Each row is a point. Two turns around zero, p and q, are shown by what they do to some points. Where does a point land after both, in the order given? Backwards means that the second turn is done in reverse. Each puzzle has new turns, and all numbers are rounded.
(in the rows, 100 means zero)

Turn p:
[127, 140] => [148, 100]
[87, 137] => [123, 131]
[105, 107] => [109, 100]
[93, 85] => [84, 97]
[89, 31] => [37, 71]
Turn q:
[146, 87] => [136, 69]
[64, 78] => [58, 95]
[90, 136] => [106, 137]
Where do these land?
p, then q: [123, 69] => [73, 73]
q, then p backwards: [69, 122] => [62, 103]
q, then p backwards: [83, 103] => [84, 94]
q, then p backwards: [83, 146] => [62, 131]
p, then q: [142, 59] => [66, 52]

Turn p:
[103, 73, 88, 132] => [109, 76, 112, 133]
[50, 150, 117, 146] => [52, 153, 92, 148]
[121, 59, 55, 73] => [109, 37, 110, 73]
[133, 124, 115, 71] => [121, 115, 69, 67]
[93, 93, 125, 78] => [110, 119, 118, 79]
Turn q:
[124, 100, 127, 70] => [122, 102, 126, 68]
[91, 63, 132, 87] => [89, 63, 110, 67]
[94, 165, 80, 60] => [99, 178, 102, 89]
[95, 88, 47, 148] => [101, 88, 52, 154]
[95, 84, 114, 135] => [89, 68, 109, 122]
Where do these land?
p, then q: [127, 93, 122, 65] => [137, 119, 105, 73]
p, then q: [129, 115, 166, 103] => [146, 147, 122, 125]
q, then p: [78, 67, 52, 128] => [72, 45, 107, 127]
p, then q: [88, 114, 155, 79] => [108, 151, 134, 97]
q, then p: [83, 112, 51, 123] => [66, 79, 79, 136]
q, then p: [95, 99, 55, 102] => [77, 71, 76, 112]
